Each row of a before or after table is a point. One or more steps were done to the points. Then noise was added and the rows were shuffled. The steps act on columns, c1 being the first. Write out the steps. A step turns or swaps two columns, mirrors them in a line or flattens them onto one, adds a multiple of one to another, or multiplies or shifts one. Angles are multiples of 10 degrees, from the lower column toward the higher: turns from -170 to 170, lines from 10 to 170 but not 90. Use the fewest steps. Two steps may share a column if one is a turn and the other turns, adds or multiplies; they go together, in the order done. Otherwise the lowest column goes first.
(in the rows, 128 means zero)

Before (9 x 2)
[[145 103]
 [ 87 142]
 [152 208]
 [154 118]
 [ 99 150]
 [162 122]
 [ 85 122]
 [ 96 167]
 [138 108]]
After (9 x 2)
[[154 148]
 [109 123]
 [111 104]
 [103 117]
 [203  91]
 [149 170]
 [114  98]
 [175 151]
 [129 174]]
Steps: turn c1 and c2 by -100 degrees

Before (11 x 3)
[[232 129 146]
 [127  95 114]
 [110 128 128]
 [175 124  82]
 [151  53 143]
 [127  82 147]
 [ 88 114 146]
 [103 126 148]
 [122 127 150]
 [104  88 126]
 [108 116 149]]
After (11 x 3)
[[203 150  93]
 [160 127  64]
 [139 108  99]
 [129 104  98]
 [126 232  96]
 [168 104  76]
 [128 109  79]
 [142  88  95]
 [132 176  32]
 [174 128  98]
 [128 122 100]]
Steps: turn c1 and c2 by 90 degrees; shift c3 by -50

Before (8 x 4)
[[150 120 122 129]
 [146 125 185 173]
 [ 77 134 127 166]
 [149 129 101 138]
 [157 110 138 192]
 [129 131 170  79]
 [130 126 152 116]
 [173 158  84 200]]
After (8 x 4)
[[130 147 171 170]
 [ 75 120 127  89]
 [127 126 150 140]
 [173 131  85  50]
 [150 127 101 118]
 [158  90 140  75]
 [151 119 123 130]
 [144 109 185  85]]
Steps: mirror c2 and c4 in the line at 170 degrees

Before (8 x 6)
[[112 164  96 114 165 134]
 [158  99 164 119 120 154]
 [152 132 150 111 136  97]
 [134 122 134  98 104 170]
 [ 89 114 134 112 149 137]
 [ 98 102 112  90 101 145]
 [170  59 153 187  99  96]
 [133 144  93  68 194 136]]
After (8 x 6)
[[ 77 121 135 161 151 105]
 [100 127 132 149 102 160]
 [149 144  93 110 195 155]
 [ 61 101 114 141 103  96]
 [150 160  97 165 162 156]
 [170 135 151 164 134 130]
 [101 104 163 171 118 134]
 [100  55 157 234  96  65]]
Steps: add 1.5 times c2 to c1; turn c1 and c6 by 40 degrees; shift c4 by 50

Before (8 x 8)
[[119 136 176 122 151 165 118  93]
 [208 151 140 124 136 103  87  87]
 [117 127 116 118 124  95 152  77]
 [114  74 164 139 138 243 154 118]
 [146 154 155 163 145 108 138 120]
 [128  87 140  97 145 116 107 115]
 [136 133 157  81 138 109 157 117]
 [111 160  31 126 133 114 124 109]]
After (8 x 8)
[[112 159  21 124 121 140 124 108]
 [129  88 128  98 108 137 106 117]
 [136 134 148  81 115 144 157 116]
 [118 137 166 120 113  88 119  92]
 [208 151 132 124 115 152  88  86]
 [114  72 153 137 135  17 155 120]
 [117 127 106 117 124 161 152  76]
 [147 154 146 163 107 144 137 120]]
Steps: shift c3 by -10; turn c5 and c6 by -170 degrees

Before (12 x 9)
[[ 84 117 110  99 132 116  68 129 161]
 [122 137 135 198  85 110 124 149 111]
 [136  97 128  87  95  93 174 146 135]
 [138 119  97 109 161 143 148 174 126]
 [ 41  88 126 137 170 136 105 127 111]
 [159 161 130 185 131 106 120  92 130]
 [126 106 121 111 124 137  68 128 128]
 [139 132  80 181 113 126 111 111 124]
 [133 147 113  87 114 114 167 160 122]
 [ 79 118 144 142 127 102  94 150 122]
 [134 139 131 120 116 149 175 151 143]
 [ 78 126 135 106 119 125  95 131 106]]
After (12 x 9)
[[140 120  98 109 114 148 166 183 132]
 [195  85 183 137 155 138  82 159 135]
 [134 109 123 111 124 140   8 126 139]
 [127 127 135 197  87 105 120 109 109]
 [173 137 144  99 129 112   7 130 161]
 [155 117 172 142 111  94  59 144 129]
 [123 106 121  86  95  80 219 114 150]
 [135 142 114  87  96 110 207 137 113]
 [100 158 109 185 157 100 113 107 114]
 [149 130  83 180 132 125  94 105 122]
 [121 146 126 120 104 157 222 134 137]
 [161 114 166 106 119 125  61 122 111]]
Steps: mirror c1 and c3 in the line at 110 degrees; turn c2 and c9 by -30 degrees; turn c5 and c8 by 50 degrees; multiply c6 by 1.3; multiply c7 by 2

Before (14 x 11)
[[131 137 141 169  93 118  91 194 106  82 116]
 [ 94 176 154 138 106  82 166 133 158 141 163]
 [118 166 179 157 135 179  99 177 144 151 104]
 [182 155 178 142 174 133 123 111 129  72 113]
 [ 98  79 166  78 100 164 151 122 115  98  83]
 [156 116 127 165 182 121 117 148 179  84 144]
 [140 168 153 129 146 115  83 169 158 130  87]
 [112 170 145  91 153 163 142 177 182 148 132]
 [ 93 155 110 116 114 125 137 107 128  77 156]
 [125 135 117  94 162 157 149 100 190  68  95]
 [ 97  81 174 170 121 153  91 126 106 133 166]
 [161 170 143 149 108 153 136 114 186 147 184]
 [184 108 155 106 135  86 126 175 118 151 120]
 [179  91  84 111 131 109 182 114 113 116 112]]
After (14 x 11)
[[ 63 143 143 150 108 116  92 118 175  89 186]
 [137 147 115  94 161  99 125 101 207 161  94]
 [138  91 153 127 145 142  82 168 155 116  86]
 [128  85 175 170 122  93 167 124 105 136 164]
 [132  91 139 168  90 137 113 195 125 181 117]
 [133 107 181 154 135  80  85 176 135  96 103]
 [ 85 128 176 144 174 143 101 112 148 176 112]
 [ 98 115 128 168 185 144 139 150 191 150 139]
 [129 145 147  91 156  91  92 179 172  89 134]
 [ 94 122 153 107 135 185 149 173 110 111 118]
 [146 142 108 116 112 121 103 105 144 175 156]
 [ 96 175  82 112 132 161 173 111 119 145 114]
 [168 143 169  78  99  84 178 124 126 160  85]
 [159 174 156 138 105 160  88 133 153 108 160]]
Steps: turn c1 and c6 by 160 degrees; add -0.5 times c11 to c1; turn c2 and c7 by -80 degrees; mirror c9 and c10 in the line at 170 degrees

Before (12 x 12)
[[117  68  72  99 102 129 151  96 134 127 171 152]
 [148  94  85 129  81 134  81 177 152 162 130 125]
 [ 75 110 126  92 120 151  82 161  81  99 147 169]
 [178 110 135  93 103 125 106 118 151 150  95 110]
 [171 140 136 119  75 210 158 120 139 144 190 102]
 [147 124 129 164  78 150  78  87 123 140 156 175]
 [159 160 115 169 133 117 138 128  93 100 130 112]
 [108 172 146  69 174 166 151 127 170 129 132 173]
 [171 118  83 115 115 125 110 100 130 163 162 109]
 [ 96  69  74 155 163 149 113 140 125  90 205 124]
 [173  90 109  90 134 144 172 122 115 187  92 139]
 [162 130 171 151 129  98 109 153 134 164 150 193]]
After (12 x 12)
[[173 161 134 118  94  39  87 119 170 155  77 135]
 [177  97 133 109 136 106 138 117 179 159 152 165]
 [146  98  83 136 141  84 168 177 183 173 109 152]
 [173 135  83 126 135 117 139  98 161 176  91 154]
 [122  87  70  89 135 102 121  94 162 135  66 110]
 [107 170 150  59  89 150 133 126 200 138 136 104]
 [159 136 174 137 147 146 179 153 165 173 108  74]
 [167  81 112  82 113 122  94 123 144 203 148 108]
 [ 98  97  71 155 108 148 139 142 156 100  40 130]
 [ 73 119 128  89 114 108 188 165 112 109 103 130]
 [145 133 132 156 133  73 195  86 150 151  98 104]
 [159 162 115 169 135 139 117 129 122 110 138 121]]
Steps: mirror c2 and c11 in the line at 10 degrees; turn c7 and c12 by -150 degrees; turn c4 and c12 by -20 degrees; turn c5 and c6 by 120 degrees; multiply c5 by 0.7; shift c9 by 30; shift c10 by 10

Before (8 x 14)
[[125 195 140 195 122 187 118 139 176 121 115 118 130  91]
 [155 170 145 113 164 147 179  92 139  82 149 143 119 118]
 [155 134 137  87 143  87 139 105 119  76 177 100 104  95]
 [142  82 104 131  67 144 209 139 174 140 149 169 171 114]
 [113 105 114 150 141 132 192 104 145  70  95  82  97 118]
 [122 137 107  89 141 148 135 138 121 175 116  82 162 173]
 [101 104 107 158  94  91 117  88 133 105 105 138 137 181]
 [116 204 111 152  69 115 113 113 123  88 135 124  92 123]]
After (8 x 14)
[[119 163 134 197 181 176 144 138 175 126 129 133 149 158]
 [147 117 144  85 144 124 140 107 112  83 176 163 129 173]
 [126 112 109 149 118 172 113 103 151  74  99 205 115 157]
 [122 216 110 152 165 139 143 117 120  80 140 124 123 143]
 [146 119 157 116 185 198  76 100 134 102 155 150 116 162]
 [152 161 112 133  56 123  39 143 171 172 155 144 125 141]
 [113 141  98 159  92 148 131  90 140 124 108 110  74 108]
 [134 124 111  92 139 137 151 141 121 178 113 171 106  78]]
Steps: turn c1 and c3 by 30 degrees; turn c2 and c5 by 60 degrees; add -1.5 times c8 to c6; turn c7 and c12 by 140 degrees; turn c9 and c11 by 10 degrees; turn c10 and c13 by -60 degrees; turn c13 and c14 by 130 degrees

Before (14 x 18)
[[137 111  90 155 151 127 102  83 121 149 124 104 139  75 114 155 139 104]
 [128  98 152 138 152  83 142 124 146 101 153  95 156  55 153 103 148 134]
 [127 164 150 144 113 112  85 120  99  84 127 104 153 143 121 133 134   8]
 [114  92 145 148 133 125 146 119 132 111 145  90 153 126 119 164 154 156]
 [143  92 109 132 140 125 141 133 139 143 121 114 165 143 139 123 147  98]
 [147 134 115 157 103  91 150 134 136 101 152  97 150 137 123 117 161 123]
 [134  95 149 145 142 120 147 124 134 149 140 103 137 135 122 120  55 155]
 [139 159  89  79 156 132  75  83 133 128 119 109 161  97 114  88 144 153]
 [141  98 148 141 147 127 150 108 130 117 225 104 121 127 122 134 160 105]
 [135 126  99 144 138 117 153 111 135 135 119 192 162  57 123 147 134 123]
 [ 88  97 131 155  89  77 129  74 143 134 127 103 148 145 153 155 156 155]
 [101 121 134 154 151 122 150  80 120 153 128 107 100 147 125 136 161 140]
 [ 80 124  82 110 146  57 148 136 147 124 121 140 101 138 155 145 149 156]
 [  7  94 108 149 152 133 156 101 114 149 154 115  69 122 123 109  78 147]]
After (14 x 18)
[[129 163 136 133  98 112  84 121  98  77 132 111  34 143 148 131 135 204]
 [ 87  94 110 182  93  76 129  73 143 104 126  94 129 146 122 137 147  93]
 [103 119 149 183 135 124 149  83 117 122 136 114 156 150 145 130 165 142]
 [111  94 147 154 122 120 144 117 135  93 143 105 130 128 160 131 157  86]
 [147 131  97 161 116  94 153 130 142  73 156 109 112 137 159 136 166 115]
 [141 110 114 187 172 124 102  83 119 120 130 120 107  75 149 131 130 139]
 [140  98 152 140 129 122 156 112 130 105 224 113 114 126 150 128 165 147]
 [137 124 112 165 151 111 153 111 138 118 113 185  99  57  93 130 130 110]
 [ 77 129 102  98 172  59 151 129 149 146 127 121 166 142  99 143 150 123]
 [  1  88 132 177 163 136 159  98 116 128 151 124 184 119 134 123  75 147]
 [136  95 148 168 129 115 146 123 136 127 144 111 139 138 151 130  56 106]
 [135 153 115  42 176 137  76  76 139 175 121 126 121  99 155 124 142  89]
 [145  92 122 150 155 125 138 130 138 136 122 106  79 144 130 125 147 127]
 [130  99 162 130 132  85 139 122 144  96 154  84 108  51 131 130 148 105]]
Steps: turn c3 and c5 by -40 degrees; multiply c4 by 2; turn c4 and c10 by -30 degrees; flatten c6 and c16 onto the line at 170 degrees; mirror c12 and c15 in the line at 160 degrees; turn c13 and c18 by -140 degrees

Before (14 x 20)
[[138 144 125 146 144 135 137 147  90 125 138 147 117 113 160 129 119 103
   99 131]
 [140 135 111 122 134 112 138 146 125 102 180 112 120 119 142 153  80 110
  103 138]
 [142  92 201 150 147 123 130  79 182 132 168 118  89 144 115 106 135 119
  155 106]
 [144 104  98 117 149 148 143 130  86 121 147 125 129 129 123 133 117 129
  127 121]
 [108 112 115 146 156 111 159 121  81 108 170 151 136 112 140 143  70 102
  135 155]
 [106  76 139 114 116 148 146 136 146 153 143 143 119 156 130 128 139 111
  119 136]
 [ 92 118  73 138 147 125 138 127 105 135 157 109  87 128 152 129 111 107
  122 145]
 [123 120  98 161  95 167 143 110 129 134 138 151 125 117 106 121 127 100
  129 130]
 [142 136 100 127 178 100 147 152 106 161 165 119 110  99 123 154  90  96
  120 149]
 [137  91 131 125  91 158 143 135 128 122 108 148  69 103 117 141 161 119
  141 137]
 [166 123 177 127 134 146 192  73 182 110 148 139 106 132 138 106 151  99
  155 123]
 [108 136 123 121 142 115 160 127 121 147 148 123 105 105 136 121  74 131
  131 110]
 [142 129 154 116 114 142 130  73 155 139 115 139  97 134 133 158 145 107
  149 120]
 [143 120 181 123 109 129 153  85 153 141 153 130  79 175 100 107 148 134
  132 147]]
After (14 x 20)
[[111 110 116 145 158 110 158 126  99 112 170 153 133 103 148 111 184 104
  166 158]
 [144 103  99 120 150 147 142 121 105 121 149 126 132 128 126 125 138 130
  160 123]
 [ 92 120  73 137 147 122 135 126 118 140 158 109  85 189 150 130 144 108
  149 142]
 [136  92 130 126  90 159 142 117 123 118 108 151  71 194 117 112  94 119
  123 135]
 [167 123 177 124 136 145 206 157 140 116 144 139 103 163 145 138 107  99
   64 123]
 [126 120  97 162  95 163 146 142 126 127 140 152 122 121 108 135 131  99
  125 129]
 [143  92 199 151 145 121 145 174 137 125 165 116  91 200 116 141 123 119
   64 104]
 [107  74 137 112 117 149 141 114 142 153 142 139 121 170 122 133 117 113
  122 139]
 [109 137 122 119 139 117 155 119 122 147 149 122 105 140 128 132 181 125
  130 109]
 [142 128 153 113 113 144 148 177 138 140 116 137  94 181 128  93 109 109
  101 122]
 [142 132 109 122 132 108 126 108 150 110 181 112 118 132 147 115 175 111
  151 137]
 [138 142 125 147 142 134 131 108 126 134 137 148 117 130 159 138 138 100
  175 127]
 [142 138  99 125 182 101 135 102 127 158 165 119 111 131 109 106 165  96
  156 149]
 [146 121 182 118 109 128 164 157 134 129 155 131  80 249  98 147 108 133
  100 144]]
Steps: mirror c7 and c8 in the line at 170 degrees; turn c16 and c19 by 160 degrees; turn c9 and c19 by -50 degrees; turn c10 and c15 by -20 degrees; add -1.5 times c13 to c14; multiply c17 by -1

Before (13 x 24)
[[126 135 104 159 126 186 129 235 138  96  94 110  81 141 145 124 119  99
  141 151 155 162 101 130]
 [160 167  99 151 156 181 157 172 130 100  82 136  83 150 134 138 108 104
  154 153 100 186  97  91]
 [123 121 109 173 150  73  88 126 138 159 170 124 140 116 141  89 145  91
  104  94 134 173 127 114]
 [ 47 120 148 110 106 122 158 107 141 155 154 121 114 109 117 171 125 169
  119 159 199 105 129  86]
 [123 123 164 183 151 120 124 124  98 138 153 152 165  98 167  82 183 119
  108 104 133 137 122 132]
 [ 40 110 184 169 107 116 128 120 125 167 108 139 104 138 117 177  96 176
  125 185 156 124 183 102]
 [108 133 159 145 110  97 148 124 110 186 116 102  78 101 103 172 118 172
   96 173 173  89 167 112]
 [117 130 117 202 108 113 124 128 119 127 154 108 167 100 156 105 157  95
  124  59 114 118 150  90]
 [134 127 119 133 151 161 184 232 119 101 101 131 100 159 108 108 101 137
  138 110 109 191 123 124]
 [ 76 138 168 144  76 112 153  98 116 162 133 111 118 101  87 153 128 137
  169 179 190 130 177 131]
 [124 161  96 156 146 150 148 219 143 122 121 127 104 151 126 145 124 136
  166 154  78 148  91 149]
 [147 121 148 174 154 126  66 123 147 131 161 119 117  85 151  77 155 141
  138  48  96 155 128 121]
 [166 159 147 126 112 150 140 232 134 120 111 140 102 171 145 152  87 109
  156 130 126 167  78 110]]
After (13 x 24)
[[ 48 123 112 108 121 120 114 104 134 158 160  32 121 167 119 170 138 145
  112 162 201  98 135  83]
 [ 43 109 106 165  80 124 148 106 118 168 109  48 118 204 115 172 107 145
  114 195 157 122 180 112]
 [126 129  89 196 170 107 126 150 122 125 153  97 166 155 159 105 149 113
  126  50 113 150 143  88]
 [123 127 142 173 132  77 188 126 139 164 172 114 142 179 134  90 145 120
  111  86 110 118 136 111]
 [123 156 167 156 137 147 109 206 142 130 119 125 101 210 130 145  70 132
  165 154  75 123  93 142]
 [159 167 103 131 124 154 141 201 132 116 108 179 100 232 149 153  45 121
  157 133 105 101  76 103]
 [155 173 171 159 123 184 126 159 132 104  81 168  87 211 139 142  83 119
  153 158  78  85  98  86]
 [125 128 115 186  92 123 139 157  99 132 147 154 168 165 165  80 174 130
  109 102 123 123 122 133]
 [100 134 112 148 101  91 101 122 108 188 117  82  71 155 109 173 117 142
   94 171 194 123 169 114]
 [148 118  91 175 119 121 185 135 147 129 157 139 122 147 155  82 166 127
  133  49  85 166 125 115]
 [ 77 135  77 145 110 113 128 102 115 166 135  60 120 159  85 149 141 139
  172 186 180  88 175 133]
 [133 133 151 160 139 187 153 218 137 104  87 111  81 208 143 112  58 118
  136 157 133  99 101 130]
 [127 129 151 135 137 163 116 200 122  93 107 131  98 217 110 111  49 127
  144 104  78  51 122 124]]
Steps: add 1 times c1 to c12; add 0.5 times c20 to c5; turn c3 and c5 by -130 degrees; turn c21 and c22 by 30 degrees; turn c7 and c22 by -140 degrees; turn c8 and c17 by -30 degrees; shift c14 by 60; multiply c18 by 0.4

Before (9 x 32)
[[ 53  97 131 128 153 129 139  95 124 135 104 112 111  89 146 101  65 162
  138 138 157 127 120 120 101  88 111  70 128 104 157 106]
 [ 98 145  98  62 137 147 114 171 121 113  98 178  45 128 113  91 157 115
  133 123 129  93 182  71 143 156 176  95 103 176 143 103]
 [121 117 110 134 156 126  96  93 142 130 139 166  98 111 128 145  70 119
  124 186 114 127 157 137  96  71 120 190 172  77 170  76]
 [ 69 116 116 151 143 164 135  56 111 158 129  94 137 156 140  87 128 107
  135 107 143 104  55 101 136  83 184 113 170 135 127 132]
 [142 156  81 141 119 102 158  33 101 119 117 136  89 119 149 154  93 115
  161 132  82 177 131 131  74 146 137 156  71 186 140 123]
 [194 115 113 123 145  93 134 134  41 122 102 138 130  79 140 181  50 108
  146 135 152 126 189 111 135 104  53  91 137 119 156  70]
 [ 79 124  64 106  98 110  75 113 136  64 137 144 144 100 183 150 161 141
  103 139 136  94 116 133 148 102 136 113 139 127 152 159]
 [120 107 169  99  63 134 141 228  86 196 133  79  73 128  74 121 131 138
  162 143 133 114 129 167 140 130  86 153  84 132 162  53]
 [ 95 136 113 192  79 129 101 204 131 146 153 119 116 157 155 123  99 138
  127 125 156  90 151 126 133 101 137 155 129 122 123 101]]
After (9 x 32)
[[ 98 134 116 194  89 131 102 126 131 147 154 117 119 157 100 126  99 138
  127 125 156  91 119 128 133 103 142 153 128 163 122 102]
 [ 64 115 116 152 192 164 137 126 110 157 128  92 135 155  84  89 129 109
  141 108 143 105  92 101 132  87  91 117 172 121 127 133]
 [141 157  82 139 155 104 159 124 100 123 118 137  88 118 108 153  92 115
  163 135  85 180 162 131  74 147 133 159  73 166 138 117]
 [ 79 123  67 105 126 114  76 131 140  62 140 146 146  99  81 152 163 139
  101 137 140  93 110 136 147 103 157 110 135 158 152 162]
 [121 117 109 137  86 125  95 131 140 133 139 170  97 109 136 143  69 118
  121 185 113 129 127 135  96  73 132 188 174  84 175  76]
 [ 50  99 131 127 129 128 139 128 124 139 102 109 112  89 120 100  65 161
  138 137 160 128 116 119 102  86 149  66 126  90 156 107]
 [ 97 145  95  63 112 151 116 129 117 112  96 180  47 130 106  93 153 112
  132 124 131  92 202  69 146 157  83  93 105 146 145 105]
 [194 117 112 123  81  93 131 130  44 127 100 138 133  77 164 182  51 107
  145 134 153 125 166 108 133 106 195  92 137 109 156  71]
 [117 106 170  97 108 136 139 129  84 194 131  76  71 129 194 122 134 137
  163 140 136 114 108 169 140 129 125 154  84 188 161  53]]
Steps: turn c5 and c30 by -60 degrees; turn c5 and c23 by 50 degrees; multiply c8 by 0; turn c15 and c27 by 140 degrees
